Each row of a before or after table is a point. One or more steps were done to the points. Then noise was added and the rows were shuffled. The steps act on columns, c1 being the first. What was done? A step turns or swaps two columns, mirrors them in a line or flattens them onto one, adds a multiple of one to another, or multiplies or shifts one. Angles are multiples of 10 degrees, from the lower column toward the higher: turns from -170 to 170, lines from 10 to 170 but not 90. Use the fewest steps. Two steps may share a column if one is a turn and the other turns, adds or multiplies; they go together, in the order done. Otherwise the lowest column goes first.

Before (11 x 2):
[[-38  16]
 [ 13  12]
 [  6  31]
 [ 65 -67]
 [ 44 -45]
 [-21  21]
 [ -7  55]
 [ -2 -10]
 [ 33 -84]
 [ -5 -17]
 [ 22  34]]
After (11 x 2):
[[-16  35]
 [ 59 -23]
 [-38   7]
 [ -2 -18]
 [-30  50]
 [ 15  11]
 [ 64 -63]
 [-33  12]
 [ 81 -43]
 [  3 -17]
 [ 15  44]]
Steps: turn c1 and c2 by 20 degrees

Before (12 x 3):
[[ 22 -47 -26]
 [ 53  35  -1]
 [ 15   1  24]
 [ 63 -69 -27]
 [ 50  34 -29]
 [ 25  29  56]
 [  3  15   1]
 [ 53  -4   7]
 [-30 -44 -27]
 [ 34   9  -5]
 [ -6  -9  -4]
 [ 58 -30  98]]
After (12 x 3):
[[ 22 -14 -65]
 [-25 -36  29]
 [  6  -8  59]
 [ 39 -91 -66]
 [-60 -72  20]
 [-29  -9 -26]
 [-30 -32 -31]
 [-51  13 -37]
 [-37  -2 -53]
 [ -2  -2  17]
 [  2   7 -10]
 [ 10 -17 -25]]
Steps: turn c1 and c3 by -130 degrees; turn c2 and c3 by -40 degrees

Before (10 x 4):
[[ 39 -57 -87   5]
 [ 46   1  16 -27]
 [-28  -1 -64 -10]
 [ 42   9  47 -14]
 [ 43 -43  58 -29]
 [  9  46  15  -8]
 [ 14  35   7 -41]
 [-38  34 -45  67]
 [ -3   4  16 -14]
 [-28  34 -57  36]]
After (10 x 4):
[[ -1  44 -72 -27]
 [ -1 -48 -17  -6]
 [  1 -10 -63 -13]
 [  8 -35 -14 -40]
 [-12  -3  -9 -13]
 [  0 -34  60  65]
 [ 21   0  69 -10]
 [ 84  57  42   4]
 [ 15 -34  62  35]
 [ 26  -2 -44 -27]]
Steps: mirror c1 and c3 in the line at 160 degrees; multiply c2 by -1

Before (11 x 6):
[[  80  -61   33   14    2   53]
 [   3   59  -22   29   14  -19]
 [  30  -11   19   27    3   79]
 [   3  -32   18    2    7   40]
 [ -30   27  -15  -17  -35 -103]
 [  74  -12   58  -35    5   68]
 [   2   -9  -54  -45   28  -45]
 [  -1   46  -13    8   42  -30]
 [   1   22    6  -31   26    5]
 [  25  -42   77  -20   23   53]
 [  23  -17   13  -20  -44   53]]
After (11 x 6):
[[ 28 -27  42  96   2  16]
 [-43  25  35 -72  -2 -51]
 [-28   3  -6 -44   1 -13]
 [ 45  -1   4  29  -5  16]
 [-17  72  16 -71   1 -60]
 [-63  80   2 -62   4  -6]
 [-15  30 -24 -82  -2  -4]
 [-15  22 -13 -43   0 -34]
 [ -9   0 -24  76   0 -22]
 [ 60   4  -9  14  -4  36]
 [ 20  -3   0   0   0 -31]]
Steps: swap c1 and c2; turn c3 and c6 by 30 degrees; turn c4 and c6 by 110 degrees; multiply c5 by 0
